Each row of a before or after table is a point. One or more steps were done to the points. Then noise was added and the rows were shuffled. The steps act on columns, c1 being the first. What was done? A step turns or swaps two columns, mirrors them in a line or flattens them onto one, adds a multiple of one to another, or multiplies or shifts one. Angles are multiples of 10 degrees, from the lower column toward the higher: turns from -170 to 170, lines from 10 to 170 but not 90. Use the fewest steps. Two steps may share a column if one is a turn and the other turns, adds or multiplies; they go together, in the order done. Otherwise the lowest column goes first.

Before, 14 rows:
[[-2.1  5.9]
 [ 0.6 -0.5]
 [-0.3 -3.0]
 [-2.9 -1.9]
 [-9.8 -1.1]
 [-0.6 -3.1]
 [-0.2 -3.5]
 [-3.8 -3.0]
 [ 0.2 -0.7]
 [-4.3 -0.6]
 [-4.3 -2.2]
 [ 1.6 -0.6]
 [-6.2 -3.3]
 [ 0.9  4.2]]
After (14 x 2):
[[-0.3 -3.4]
 [ 0.4  6.8]
 [-0.4 -5.4]
 [ 0.2 -1.5]
 [ 0.2 -5.8]
 [ 0.2 -0.5]
 [ 0.3 -4.6]
 [-0.5 -1.3]
 [-0.1 -3.1]
 [-0.2 -1.0]
 [ 0.3 10.0]
 [-0.4 -4.6]
 [-0.1 -1.0]
 [-0.1 -5.2]]
Steps: multiply c1 by 0; multiply c2 by 1.6

Before:
[[ 1.7  2.6 -0.9]
 [-4.1 -3.4  5.4]
 [ 2.0 -2.8  1.7]
 [ 4.8  1.7  5.8]
 [-3.4  8.5  2.9]
 [-2.5  5.4 -7.1]
 [ 0.7 -2.3  2.5]
 [ 3.6  1.2 -0.2]
 [ 0.3  2.4 -1.1]
 [-1.7 -0.4  3.7]
 [ 1.9 -3.6 -2.1]
 [-6.9  1.6 -2.9]
 [ 3.2  1.1  1.1]]
After:
[[ 3.1  0.2 -0.7]
 [-2.2  3.4 -1.4]
 [-4.9 -1.9  3.7]
 [ 3.8  3.3  4.0]
 [ 2.6  2.3  0.8]
 [-1.5  3.2  1.1]
 [-1.1 -1.4  2.6]
 [ 3.5 -4.9 -5.0]
 [ 2.8  2.4 -0.2]
 [-1.8  1.8  1.8]
 [ 2.2 -0.8 -0.8]
 [ 5.7 -7.2  2.0]
 [-2.1 -6.8 -2.1]]
Steps: mirror c1 and c2 in the line at 30 degrees; multiply c3 by 0.7

Before, 8 rows:
[[ 1.6 -0.7 -2.7  2.2]
 [-4.9  0.0  1.6  4.1]
 [ 6.7 -0.9  0.4  4.1]
 [-2.6 -4.7 -1.4 -3.1]
 [-1.9  3.1 -0.1 -5.5]
 [-7.6 -1.0  3.1  1.5]
 [-0.4 -5.5 -3.2  2.8]
 [-4.4  0.1  2.2  0.5]]
After, 8 rows:
[[ 0.2  5.5 -2.2  3.3]
 [-1.9  0.9 -2.1  3.6]
 [ 0.4  8.9 -2.0 -5.4]
 [ 4.7  5.3  1.4  3.6]
 [-3.9  6.3  2.1  0.0]
 [-8.0  5.0  3.4  0.3]
 [-6.7  6.3  3.1  3.2]
 [-1.5  1.1 -2.7 -2.3]]
Steps: turn c3 and c4 by -20 degrees; add -0.5 times c4 to c1; shift c2 by 6.0

Before (9 x 6):
[[-2.3  1.2  4.0  3.9  1.1 -1.1]
 [ 5.5 -5.2 -2.5 -6.3 -1.7  1.5]
 [ 5.2 -0.8  0.6 -4.5 -6.7 -0.3]
 [-2.5 -3.8  3.0  0.6 -5.7  3.6]
 [-0.4 -0.9 -2.3 -5.2  1.1 -3.4]
 [-2.0 -1.7 -0.1  4.1  0.6 -4.2]
 [-1.0  0.9 -1.0 -0.7 -2.4  1.9]
 [-1.0  5.1  1.7 -4.1  4.0 -4.1]
 [ 5.0  0.7 -4.2  3.6  3.2  4.4]]
After, 9 rows:
[[ 3.1 -1.0 -2.2  1.7  1.4 -4.9]
 [ 1.7 -4.0  2.8 -2.0 -5.8  3.3]
 [-4.0  0.3 -4.1  3.0  3.1  5.3]
 [ 2.7 -5.3 -2.5  8.0 -1.7 -0.6]
 [ 0.9 -0.5  0.5  6.8 -6.4 -1.8]
 [-2.3  1.2  3.5 -4.1  1.3  0.7]
 [ 1.6  0.7 -0.9 -0.3 -2.5  1.7]
 [-3.8 -1.7 -0.2 -4.2  0.9 -2.6]
 [ 2.6  5.1  1.7  0.4  3.9 -5.3]]
Steps: turn c4 and c6 by 20 degrees; turn c1 and c4 by 120 degrees
